Every row gives one point. Each copy is the shape, with its points in the same order, turned, moved and blurred by noise. Is it also mirrored, or only turned?
In the rows, 128 means zero.

Shape (5 x 2):
[[160 181]
 [ 76  92]
 [ 96 162]
 [ 96 109]
 [143 169]]
Copy 1 (5 x 2):
[[ 69 164]
 [186 108]
 [140 171]
 [161 119]
 [ 91 165]]
Copy 1 is: mirrored
Copy 2:
[[176 183]
 [ 64 141]
 [112 188]
 [ 91 147]
 [163 176]]
Copy 2 is: only turned
Copy 3, 5 rows:
[[ 72  99]
 [185 158]
 [113 156]
 [164 145]
 [ 93 113]]
Copy 3 is: mirrored
Copy 4:
[[ 56 174]
 [171 129]
 [118 180]
 [150 137]
 [ 76 170]]
Copy 4 is: mirrored

Shape (8 x 3):
[[125  99  73]
 [164 130 210]
 [106 192 112]
 [ 91 156  92]
 [108  85  80]
 [147  93 166]
 [ 99 185 104]
 [ 89 107 113]]
Copy 1:
[[111 152  62]
 [119 125 213]
 [191 191 128]
 [175 167  91]
 [110 132  58]
 [ 99 106 150]
 [183 181 112]
 [153 112  89]]
Copy 1 is: mirrored
Copy 2:
[[170 130 100]
 [ 62 217 153]
 [139 120 197]
 [146 102 156]
 [155 121  87]
 [ 92 184 107]
 [143 117 185]
 [123 112 111]]
Copy 2 is: mirrored
Copy 3:
[[ 69 139 107]
 [186 163 189]
 [150 124  70]
 [131 119  77]
 [ 60 114 124]
 [127 148 185]
 [141 116  57]
 [ 98  94 113]]
Copy 3 is: mirrored

Shape, 7 rows:
[[122 146 138 123]
 [ 85  84 146 142]
 [242  70 151  61]
 [ 62  88 133 104]
 [124 166 163  91]
 [ 96 115 103 119]
 [ 72  99 136 146]]
Copy 1, 7 rows:
[[135 135 133 113]
 [135 136 126 184]
 [  8  55  99 102]
 [129 140 171 188]
 [108 163 150  91]
 [149 108 160 148]
 [154 140 138 181]]
Copy 1 is: mirrored
Copy 2, 7 rows:
[[146 146 123 126]
 [107 137 196 135]
 [ 66  68  72  38]
 [ 99 177 192 124]
 [166 167 113  74]
 [108 167 132 147]
 [125 148 188 153]]
Copy 2 is: only turned
Copy 3:
[[122 108 112  99]
 [129 113 123 171]
 [162 174 238  66]
 [147  66 131 170]
 [ 94  78 134  82]
 [164  92 106 134]
 [133 101 104 169]]
Copy 3 is: only turned

Shape (10 x 6):
[[136 141 140  53 129  93]
 [159 142 123 131 137 182]
 [146 109 140  58 134 102]
 [170 154 105 174  65 157]
 [ 67 175 105 127 176 121]
 [ 62 134 106  87 203  59]
 [129 183  82 105 192  99]
 [174 182 155 194 116 151]
 [175 124 101 169 152 133]
 [160 155 155 158 107 164]]
Copy 1 (10 x 6):
[[ 55 184 121 143 112 103]
 [157 159 129 128 106 194]
 [ 77 185 125 119 123  94]
 [148 135 111 100  39 176]
 [ 94  85 126 204 126 154]
 [ 79 101 127 203 165  61]
 [115 136  94 218 114 123]
 [158 137 170 139  29 188]
 [190 146 133 131  97 142]
 [141 155 154 118  65 185]]
Copy 1 is: only turned
Copy 2 (10 x 6):
[[100 177 161 126 106 100]
 [174 122 110 102 124 152]
 [106 170 145 116 129  83]
 [215  85 114 128  74 118]
 [ 67 124  74 136  82 162]
 [ 15 166  73 144 105 105]
 [ 96 189  65 142  76 141]
 [199 101 109 184 106 168]
 [178 131  63 144 129 114]
 [183  99 132 144 121 151]]
Copy 2 is: only turned
Copy 3 (10 x 6):
[[172 155  84  96 168  66]
 [122 117 136  73 138 152]
 [172 123  95  97 180  67]
 [128 102  95 117  81 176]
 [ 88 194 157 122 137  82]
 [124 186 161 145 169  11]
 [146 186 170  95 112  64]
 [151 148 137 126 114 207]
 [152 100 170 118 112 135]
 [138 130 115 108 140 183]]
Copy 3 is: mirrored
